Every row gives one point. Each table stands for the endless flat space through its points: a line for two points, a plane for three, and so on. Write the one point that lies in both, or say that there is none.
In the rows, 128 means zero.

First:
[[157 128 108]
 [159 138  96]]
Second (2 x 3):
[[161 139 141]
 [161  97  93]]
They share: no point

First, 2 rows:
[[138 151 130 136]
 [126 159 128 124]]
Second (2 x 4):
[[153 147 122 148]
 [135 147 140 136]]
They share: [144 147 131 142]

First (2 x 6):
[[109 116 108 116 111 126]
 [134 111 103 151 101 116]]
Second:
[[125 115 105 136 103 116]
 [113 113 107 124 111 128]]
They share: [119 114 106 130 107 122]

First (2 x 8):
[[152  89 131 115 124  92 128  87]
 [110 113 101 109  94 122 164 117]]
Second (2 x 8):
[[143 103 102 123  95 111 157  91]
 [137 104 108 119  98 109 154  96]]
They share: no point

First:
[[107 160 132 113 132  92 168 111 140]
 [114 147 113 131 135 104 149 115 141]
 [107 165 139 107 129  89 174 111 140]]
Second:
[[119 148 117 127 138 109 136 107 149]
 [121 148 105 135 128 105 144 121 137]]
They share: no point

First (3 x 11):
[[136 132 133 173  94 155 123 104 121 161 136]
 [138 138 129 171  88 153 109  96 137 155 128]
 [141 129 124 164  97 151 118 101 123 155 131]]
Second:
[[119 120 103 141  78 163 129  94 106 146 106]
 [144 111 112 148 101 143 123 100 119 149 124]
 [142 139 106 147  93 138 105  74 114 147 134]]
They share: no point

First:
[[101 120 108 102 123 133 119 149 102 147 108 133]
 [101 100 100  90  95 125 143 153 118 139 124 161]
 [125 139 109 123 101 143 122 159  85 163  97 122]]
Second, 2 rows:
[[118 124 117 113  83 148 139 175 112 137 117 132]
 [106 116 101 101 111 128 127 147 100 153 109 144]]
They share: [109 118 105 104 104 133 130 154 103 149 111 141]

First (3 x 14):
[[140  95 136 131  96  78 167 142 112 184 112 129 105  96]
 [136 119 136 122  85  91 145 120  97 163 123 121  99 125]
 [116 131 100 167 138 102 161 136 130 166 160 171 105 144]]
Second (3 x 14):
[[125 136 127 129 107  93 148 116 108 153 137 136 106 135]
 [119 146 133 119 123  81 158 112 118 145 133 138 120 123]
 [136 131 115 136  88 103 133 126  96 162 137 136  95 149]]
They share: [128 131 124 134  99  99 143 118 103 157 139 135  99 141]

First, 3 rows:
[[115 136 162 119 108  82 146 102  78  88 121 121 149 185  95 149 152  93]
 [133 118 144 112 118 109 123 141 114 110 121 115  90 130 144 145 141 134]
 [141 110 168 124 126 113 151 113  98  86 121 139 118 158 124 129 137 114]]
Second:
[[133 134 162 108 127  95 126 116 119 115 118 112 112 161 117 143 147 128]
 [136 139 164 104 133  89 122 111 126 122 116 109 112 168 114 144 148 130]]
They share: no point

First (2 x 20):
[[136 153 135 141 106 126  91 136 138 129 148 169 110 129 109 119 151 145
  125 115]
 [137 155 130 146 102 126  84 138 141 126 156 175 106 122 103 113 156 141
  125 122]]
Second, 3 rows:
[[108 157 135 125 100 114 103 134 146 135 134 151 118 155 127 121 129 163
  115  87]
 [132 154 129 116 121 135 115 113 134 138 134 160 136 152 136 112 135 166
  133  87]
 [120 146 165 152  93 103  87 165 138 130 130 148  88 136 100 156 143 138
  105 115]]
They share: [134 149 145 131 114 126 105 132 132 135 132 157 118 143 121 131 141 153
 125 101]

First:
[[131 118 105 133  83 145 132 164  64 155 109 150 147 104  95 159 171 176
   93 144 107 150 101 116]
 [133 157 114 121 126  97 156 131 110 121 135  92 143 107 105 145 114 137
  133 138 126 134  87 133]
 [139 147 108 138 116 114 140 151  80 145 118 126 148 112  93 149 135 150
  110 141 115 129  80 120]
 [137 149 108  98 102 113 154 135 118 116 144  98 127 105 104 146 132 151
  137 126 133 167 129 123]]
Second (3 x 24):
[[139 126 140  95  97 128 139 142 119 142 128  75 160  74 109 134 125 127
  111 112 101 173  90 120]
 [145 120 139  99  89 118 144 136 124 146 139  76 164  77 112 132 128 127
  112 113 103 176 100 135]
 [113 145  93 122 106 113 164 133  95 106 134 122 124 117 110 166 147 176
  137 159 139 139 119 139]]
They share: [125 136 113 111 101 118 154 136 106 122 133 102 140  99 110 152 138 155
 126 139 123 154 108 133]

First, 2 rows:
[[122 114 131 162 110 145 147 137 116 136 127 105 101 115 124 120 163 120
  126 111 114 158 137 145]
 [110 134 135 130 134 121 131 129 140 144 127 125 109 115 140 132 139 148
  110  87 114 138 105 125]]
Second (3 x 24):
[[118 135 127 157 127 126 149 137 124 151 123 110  89 124 131 122 143 115
  107 103  97 156 128 127]
 [125 103 154 128 104 133 130 121 125 128 130 121 126 109 144 135 154 152
  139 102 135 136 121 144]
 [117 106 146 129 111 140 126 125 131 125 132 122 128 104 137 133 160 159
  136  96 138 136 114 146]]
They share: [116 124 133 146 122 133 139 133 128 140 127 115 105 115 132 126 151 134
 118  99 114 148 121 135]

First, 4 rows:
[[178 126 132 101  99  97 116 161 118 104 113 129 112  98 103 173 135 127
  148 126 105 156 152 111]
 [176 137 150  93 117 100 125 141 122  98 101 114 123 114  86 171 142 121
  157 134 107 171 155 108]
 [166 114 120 122  78 100 107 179 115 116 125 144  97  86 124 161 135 133
  133 135 123 135 140 126]
 [139 150 181 124 127 122 135 123 132 110  96  99 129 142  85 135 166 115
  155 187 162 161 132 139]]
Second:
[[148 137 145 111 112 120 116 163 115  97 133 109 127 119 116 173 149 125
  123 160 118 166 153 133]
 [158 122 150 126  92 100 121 143 125 122  93 134  97 104  96 133 149 125
  153 155 153 141 128 128]]
They share: [154 128 148 120 100 108 119 151 121 112 109 124 109 110 104 149 149 125
 141 157 139 151 138 130]

First:
[[149 107 165 151 124 121 144 102 154 140 131 152 124 145 113 106 135 128
  105 152 129 153 118 133]
 [146 108 162 141 129 115 132 100 162 136 140 154 118 148 120 102 137 141
  103 147 137 155 113 133]
 [150 110 154 137 128 108 126 104 163 138 143 148 111 153 127 102 140 146
  105 142 141 154 110 134]]
Second:
[[163 118 152 139 119 115 133 104 161 150 139 137 115 161 131 106 149 136
  112 146 130 151 110 137]
 [169 125 155 135 116 123 134  98 166 156 141 134 120 167 135 106 157 134
  115 150 123 151 108 139]]
They share: [157 111 149 143 122 107 132 110 156 144 137 140 110 155 127 106 141 138
 109 142 137 151 112 135]

First:
[[100 128 137 152 121 126  92 123 107 101 140 117 103 124 151 116 122 116
  114 169 129 124 131 123]
 [124 116 121 136 125 114 104 119 107 117 124  97 115 108 159 128 134 144
  138 153 125 100 163 115]]
Second (4 x 24):
[[120 119 143 175 139 112  78  85  94 102 128  89  84  78 165 160 104 166
  159 153 160 118 187 141]
 [102 102 118 112 120 129 113 107  91 123  95  61 138 126 158 106 123 116
  148 153 100 104 110  97]
 [ 90 117 129 117 119 136  98 115  98 122  94  63 120 122 159 118 126 114
  137 149 104 102 131 101]
 [145 106  99 129 128 102 126 120 116 114 151 118 134 114 148 111 134 140
  133 173 120 104 124 116]]
They share: no point

First:
[[161 157 155 119 103 124 129 122 159 165 160 141 140 131 105 128 110 112
  169 117 146 144 163  93]
 [131 147 120 104 108  84 154 147 149 140 155 116 155 126 100 128 135 132
  139 112 111 139 128 103]]
Second:
[[136 147 141 108 105 107 144 137 147 151 156 119 154 121 109 122 118 127
  146 116 124 144 149  97]
 [150 155 127 112 107  93 144 137 159 149 158 133 144 135  95 134 132 121
  156 112 126 138 135 101]]
They share: [143 151 134 110 106 100 144 137 153 150 157 126 149 128 102 128 125 124
 151 114 125 141 142  99]

First:
[[138 114 154 142 130  93 160 120 138 139 146 117 114 161 147 129 104 104
  136 112 134 130 122 111]
 [156 135 151 160 133 111 142 123 114 133 146 108 111 140 141 129 119 119
  145 127 155 139 101  96]]
Second:
[[137 136 141 119 125 100 129 148 147 138 198 147 140 162 161 132 115 140
  104 119 135 131 129 124]
 [155 103 137 154 135  86 167  89 115 136 137  82  87 155 143 105 105 101
  168 108 147 133 113  76]
 [161 119 155 145 126  94 175 104 147 136 143  85  94 124 156 120 138  98
  147 117 133 118 110  84]
 [154 142 156 129 110  92 153 139 168 121 167 115 117 129 169 135 146 129
  106 133 132 126 104 114]
 [128 128 149 127 141 115 130 146 132 157 191 157 148 169 147 138  99 122
  117 108 133 127 143 126]]
They share: [144 121 153 148 131  99 154 121 130 137 146 114 113 154 145 129 109 109
 139 117 141 133 115 106]

First, 4 rows:
[[ 99 152 127 132 124 181 151 130 118 141 120 128 118 138 138  93 128 121
  130 172 131 134 185 107]
 [111 140  79 132 108 129 103 114 166 121 184 112 110 114 118 153 156  89
   78 120  71 150 129 159]
 [134 149  87 160 136 148 119 122 182 120 172 128 116 132 121 144 195 109
   97 135  88 186 139 180]
 [102 137 115 138 118 154 131 132 144 124 142 130 108 126 119 116 149 121
  109 149 114 150 167 134]]
Second (4 x 24):
[[118 132 111 137 113 158 138 136 155 131 147 117 122 134 127 132 131 107
  104 148 100 128 167 121]
 [123 127 117 145 120 177 144 145 152 127 136 100 106 128 116 104 146  93
  116 151  99 124 155 120]
 [113 140 111 138 127 175 132 136 137 129 140 104  99 122 120 100 155  91
  119 151 104 132 140 128]
 [ 98 162  91 119 115 166 146 138 145 143 155 133 124 154 147 144 137 123
  118 176 114 144 169 125]]
They share: no point

First, 5 rows:
[[105 163 119 113  96 152 100 165 148 110  77 144 152 109 132 150 103 163
   73 148 105 169  98 105]
 [142 133 137 130 146 147  73 158 126 110  75 119 151 131 112 148 112 158
   69 153 119 125  93 131]
 [142 132 137 122 144 151  75 151 125 107  81 123 152 131 124 135 120 150
   79 149 116 124  96 138]
 [137 138 136 116 130 149  86 154 122 107  87 131 146 131 135 134 127 147
   88 145 107 132 103 135]
 [160 129 155 102 138 151  87 148 100 106 103 127 139 151 158 118 158 124
  115 137  93 113 119 157]]
Second, 4 rows:
[[149 107 138 110 135 152 117 163 127 114 102 141 151 140 166 116 145 137
   83 111 124 128 111 125]
 [127 159 123 142 114 115  91 144  70  95 103 153  90 129 105 142 137 168
  123 175  80 130 103 159]
 [128 157 126 125 106 110 105 142  83  91 111 157  78 120 100 144 150 157
  109 188  82 142  82 167]
 [118 138 112 157 135 119  62 161  80  98  78 137 133 145 139 138 122 161
  120 128  91 110 140 129]]
They share: [135 130 128 126 126 131 100 156 102 103  99 145 124 135 139 130 141 149
 100 139 103 128 109 139]

First (5 x 24):
[[155 134 128 128  98 106 104 126 117 128 124 115 163 127  99 162 115 143
  133 118 141  73 142 136]
 [152 134 160 119 110  78 112  91 156 164 131 102 144 149  79 122  91 163
  129  84 175 110 177 118]
 [160 118 143 126 145 102  96 115 132 120  85  95 117 122 129 156 130 154
  122 121 166 103 128  92]
 [174 118 136 123 143  89  86 123 130 142 110 110 129 125 114 163 102 176
  137 121 159  93 147 101]
 [152 121 159 117 102  91 112 110 149 155 141 119 159 137  66 134  71 183
  119  82 158 119 190 125]]
Second:
[[154 116 126 100  87 121 123 129 120 112 112 108 170 108 100 152 133 147
   99 112 155 115 156 133]
 [134 140 146 127  98 141  97 117 157 111  77  84 159 101 109 139 112 177
  113 115 136 128 154 123]
 [150 118 132 107  92 123 119 127 125 111 107 106 165 109 101 151 128 151
  101 111 152 116 154 129]]
They share: [142 115 149 125 109 122 114 124 129 107 102 109 148 117 101 153 116 154
 103 105 148 114 146 116]

First:
[[150 129 160 137 148 109  85 116  93 130  99 115  78 111 105 134 112 111
  104 122  89 111  96 142]
 [153 124 160 144 153 110  79 116  86 130  97 108  76 109 111 134 115 103
  101 127  88 112 102 146]
 [141 178 152  76 110 121 138 140 152 126 155 129 140 168  96 140 146 142
  104  93 145 158 121 119]
 [170 121 144 125 154 111  91 148 117 106 127 121 118 149 123 162 146 101
   90 138 127 159 150 144]]
Second (3 x 24):
[[156 116 160 104 147 126  81 116 127  87 150 137 103 121 126 137 136 140
   93 123 123 133 117 130]
 [154 120 150  90 125 112  93 146 129 113 134 125 123 143 110 129 144 110
  103 117 137 137 123 142]
 [158 134 144  92 119 100 109 162 127 129 122 121 131 157  96 137 146  96
  105 115 141 147 129 144]]
They share: no point
